Each row is a point. Each copy is the shape, with its points in the same order, turned, moved and blurred by noise. Some copies are also mirrored. Which?

Shape, 6 rows:
[[-37  51]
 [-22 -21]
 [-17 -19]
 [-23 -36]
 [ 26 -39]
 [ 11  25]]
Copy 1, 6 rows:
[[-24  47]
 [ 41   8]
 [ 36   4]
 [ 55   2]
 [ 40 -44]
 [-16  -7]]
Copy 1 is: mirrored
Copy 2 (6 x 2):
[[ 14  68]
 [-23   2]
 [-21   1]
 [-32  -6]
 [ -1 -42]
 [ 35  12]]
Copy 2 is: only turned
Copy 3 (6 x 2):
[[-78  22]
 [-19 -25]
 [-10 -22]
 [ -4 -36]
 [ 32  -1]
 [-22  31]]
Copy 3 is: only turned
Copy 4 (6 x 2):
[[-60  15]
 [  2 -20]
 [  7 -14]
 [ 17 -34]
 [ 46   8]
 [ -7  34]]
Copy 4 is: only turned

Shape, 8 rows:
[[ 45   4  22]
 [  5 -15  18]
 [-44  27 -26]
 [ -6  24  51]
 [ 30  34 -30]
 [ 27  36 -15]
 [-42 -13  30]
 [  3 -14  54]]
Copy 1 (8 x 3):
[[ 23   9  29]
 [-16 -11   6]
 [-38  31 -52]
 [-41  37  28]
 [ 32  38 -31]
 [ 27  47 -20]
 [-62  -5  -6]
 [-34  -5  35]]
Copy 1 is: only turned
Copy 2, 8 rows:
[[ 31   2  44]
 [ 10 -20  11]
 [-46  17 -26]
 [-25 -27  51]
 [  5  56  12]
 [ -3  42  22]
 [-28 -47  -4]
 [  3 -51  35]]
Copy 2 is: only turned
Copy 3:
[[ 36  36 -19]
 [ 18  -7 -15]
 [-62  -3  -8]
 [ 13   2  33]
 [-16  58 -27]
 [ -8  51 -17]
 [ -2 -37   9]
 [ 37 -16  10]]
Copy 3 is: only turned

Shape:
[[ 39  24 -39  19]
 [-12  10 -26 -18]
 [-39  13  39 -13]
 [  4 -36 -46 -49]
 [ -8 -19  33 -51]
 [-17  16 -14  50]
 [-14  42   8  20]]
Copy 1 (7 x 4):
[[ 19 -28 -28  46]
 [ 33 -17  -6  -5]
 [ 13  31  28 -14]
 [ 32 -31 -51 -45]
 [ 23  46 -21 -37]
 [-12 -28  26  27]
 [ 16   1  30  32]]
Copy 1 is: mirrored
Copy 2:
[[ 46  37 -47  12]
 [  1  19 -31 -25]
 [-18  38  40 -14]
 [ 10 -30 -25 -66]
 [  6  19  38 -64]
 [ -1  16  -9  44]
 [  2  53  -3  19]]
Copy 2 is: only turned

Shape (12 x 6):
[[ 29 -13 -58 -18  45 -15]
 [ 44 -24  45   0 -32  12]
 [ 24   7  20 -15 -43   1]
 [ 11   2  -7  47 -28   8]
 [ 36  41  20   8 -39  31]
 [ -8  35   2  -8 -28 -13]
 [ 28  17 -63 -29 -28 -16]
 [ 15 -25   8  28  -4   4]
 [-28   5 -54   2  29 -16]
 [ 37  -7  45  -8 -25 -23]
 [ 15  14 -73 -36 -31  11]
 [-63 -15  61 -22  26 -12]]
Copy 1 (12 x 6):
[[ 17  17 -78  21  26   0]
 [ 30  29  21   6 -52  23]
 [ 10  -2   6 -12 -35  45]
 [-29  -6   9  35 -27   5]
 [-17   9  22  20 -25  72]
 [-19 -20   8 -13   1  37]
 [ -8 -34 -66   8  -9  48]
 [ -2  21   1  26 -27  -8]
 [-34  -3 -53   3  40 -14]
 [ 39  -4  28  -4 -31  25]
 [-28 -18 -79   3 -17  50]
 [  0  29  38 -67  27 -28]]
Copy 1 is: mirrored
Copy 2 (12 x 6):
[[ 42  15 -52 -13  13 -27]
 [  9 -29  25  53  -5  29]
 [  4  13  12  57 -26  23]
 [  4  -2   8 -10 -40  41]
 [ 32  28  23  38 -27  59]
 [ -5  50   8  27 -32  13]
 [ 35  35 -50  25 -47 -10]
 [  0 -18   7  -2  -4  20]
 [ -4  46 -40 -30  -4 -14]
 [  9 -12  38  52 -13  -3]
 [ 24  40 -73  31 -38  14]
 [-67  36  31  22  49  -9]]
Copy 2 is: mirrored
Copy 3:
[[ -6  40 -15 -71  42   6]
 [  5   1  20   6 -48  36]
 [ 22  -6  26   3 -21   2]
 [ 26  -7 -41  11 -15   0]
 [ 57  17  14  27 -22   5]
 [ 13  -2  19  16  17 -32]
 [ 42   3  14 -59  20 -33]
 [ -9   0 -26  -3 -13  23]
 [ -9   6 -31 -23  67 -21]
 [-14  11  28   5 -40   3]
 [ 56  -9  13 -56  44 -13]
 [-72 -12  25  54  40  22]]
Copy 3 is: mirrored

Shape:
[[-70 -32  82 -53 -44  54   3  45]
 [  2   5 -47  24   2  38  10  23]
 [ 15   1 -18  24  -2 -11  -2 -23]
 [ 29   9  -9  15 -42   5 -21   1]
 [-15  25  18  28 -24  -3 -15 -19]
 [ 15  -2 -28   0  20  20  -4   8]
 [  8   1 -48 -12 -11  11  14  23]
 [-56 -41  62 -58  -6  36   8  -1]
 [ 58  34  -8  14 -34   6  22 -22]
 [-62  15  28 -42 -25  32  17  -4]
 [-11  -2  -9 -13 -26 -31  11  11]
 [ 21  39 -10  -9  15   9 -19  25]
 [ 15  21   8  39  22  -6  29  20]]
Copy 1:
[[-18  52 -54 -49 -23  25 -74   8]
 [-53 -34  -3  47  29  -7  22   6]
 [ -5 -17  24  27  26 -27  49 -14]
 [ 14  -1   9  62  15 -19   8 -37]
 [  3  32  22  25  12  12  27  -5]
 [-13 -31 -22  30  31 -14  34  10]
 [-37 -35 -22  40  -6 -18  28 -14]
 [ -6  10 -44 -75 -10  14 -35   0]
 [  4   0 -13  48  29  -7  49 -65]
 [-26  28 -36 -32 -23  41   8  -3]
 [-16  15  -3  -2 -30 -42  33 -11]
 [ 16  -7 -29  54   8   2  42  17]
 [-15  27 -22  33  48 -29  49  16]]
Copy 1 is: mirrored
Copy 2:
[[  9 -25  48 -95  -2  62  66 -27]
 [-24 -13 -31   3 -34  30 -42   6]
 [  3   8  -3  28  -2 -14 -29  10]
 [ 41   4   4  -1 -10  10 -44  14]
 [ 12  32  30  15   4  20 -11  19]
 [ -8   2 -35  -3 -18  -1 -24 -14]
 [-13 -15 -27 -25 -33  -5 -38  16]
 [  0 -17  27 -56  -5  13  79 -35]
 [ 46   1 -32  20   5   1 -28  53]
 [-10  11  22 -46 -23  27  56  18]
 [ -6  -4  20 -27   1 -24 -21  25]
 [  3  40 -37 -27   1  10 -36   2]
 [-25   3 -25  11  41  19 -28  17]]
Copy 2 is: only turned
Copy 3 (13 x 8):
[[-13  51 -54 -53 -77  35  67  -9]
 [-29  13 -17  28  30  20 -35 -41]
 [ -3   5  21  29  33 -19  -6 -20]
 [ 19  29   5  54  -3 -13  -8 -24]
 [ -1  49  43  20   2  -6  12 -18]
 [  1  -3  -4   5  23   3 -24 -39]
 [-10  10 -33  17  20  -2 -39 -12]
 [ -9  29 -37 -72 -33   1  62 -20]
 [ 43  31   6  56  50  -2   0 -16]
 [-11  74 -21 -49  -9   9  23 -10]
 [ -6  20  -5  10   1 -18  -5  26]
 [ 27  13  15   4   7  20 -44 -23]
 [ -8  -6  31  18  35  42  -6  -2]]
Copy 3 is: only turned
Copy 4, 13 rows:
[[ 26 -19  39  38 -70  39  54  91]
 [-13  16 -31 -40  48  16  10  33]
 [  6   2 -27 -16  22 -18 -16 -12]
 [ -2  -7 -35 -14   0 -13 -40  32]
 [ 11 -12 -30  32  10 -16 -19  11]
 [  3  33  -5 -37  27  -3  -5  20]
 [-32  21 -22 -45  11  -5   8  28]
 [ 44   3  35  20 -58  12  60  41]
 [ -8  21 -60 -18  -9  14 -50  -9]
 [  7  18 -14  42 -36   4  58  44]
 [-32  -2  -6  -6 -15 -22   5   9]
 [-15  46  -2  -3  24  -8 -30  35]
 [-21  11   3   2  35  29 -22 -13]]
Copy 4 is: mirrored

Shape, 15 rows:
[[-25 -32   6 -11 -13   4 -19 -27 -12]
 [ 33 -13   0  11  18   7  -9  44   0]
 [-10 -46 -53 -20 -25  -8   9 -30  16]
 [ 23  51   1  32  -3 -31 -24 -15  -9]
 [-24  -9 -24 -47   1  15 -44  -6 -46]
 [ 29  -7 -14  32 -18  45 -38  46  -4]
 [ 37 -18 -30  12  59 -22 -20 -33  12]
 [ 22  -8  13  20  18 -12 -35 -30 -45]
 [  5  17  -4  51 -35  44  16  51  41]
 [-38  25 -24  43  37  33  17 -28  29]
 [ -1  10  -7 -51 -35  35  41 -29  36]
 [ -5 -19   3  17  16  -6  41 -23 -18]
 [-33 -12 -26 -37  44  28  17 -14  27]
 [-19  49   2   4  53  22  41  40 -10]
 [ 45  28  -5  -1 -26  32  56  43 -37]]
Copy 1 (15 x 9):
[[ -3   6 -23  12  48   0 -29   1 -14]
 [  9 -12  -7 -15  12 -32  17  58  -5]
 [  8  21 -59 -32   4   8 -45 -23   0]
 [ 20  64  24  12   9 -17   8  15 -22]
 [-29  12  -3 -30  60  33 -47  34 -31]
 [ 23   0 -27  11   2  -7 -10  95 -17]
 [ 58  26  -7 -51  47 -17  14   3  16]
 [ 20  30  -3   0  66 -22   3  23 -36]
 [ 11 -11 -32  47 -55   4  18  57  -4]
 [ 29  25 -27  10  13  64  51  -3  13]
 [ 13 -26 -18  -4 -27  37 -35 -33 -37]
 [  8   5 -35  -8  29 -13  29 -20 -34]
 [ -2 -25 -13 -41  22  55   3 -16  14]
 [-28 -10  16 -16  -5  30  73  27 -23]
 [-12  -8 -14 -16 -41 -18  24  43 -84]]
Copy 1 is: only turned
Copy 2, 15 rows:
[[-38   8  19 -13 -28  13 -21  11 -29]
 [  0 -10   6  47  16  40  -1  21  14]
 [ 16  -9  -7 -20 -49  22   7   6 -56]
 [ 23  15  31  22   6 -41 -20  -3  27]
 [-22  29  -3 -25  21  15 -40  41 -45]
 [  2  30 -13  36 -12  46 -14  45  41]
 [ 46 -19  52  18   3  35 -38 -17 -22]
 [-10  23  57  34  -1  -2 -48  13 -15]
 [ -6   8 -47  35 -31  28  22  -6  68]
 [  5  -2 -24   2 -20  18 -50 -71  16]
 [-12  34 -19 -30 -10  23  55 -39 -26]
 [-19  -5   9  43 -19   6 -13 -35 -37]
 [-10 -13 -19 -25  15  52 -16 -42 -35]
 [-20  -6 -42  45  58  11 -20 -46  10]
 [ -7  48 -37  77  21   6  42   0  -6]]
Copy 2 is: only turned
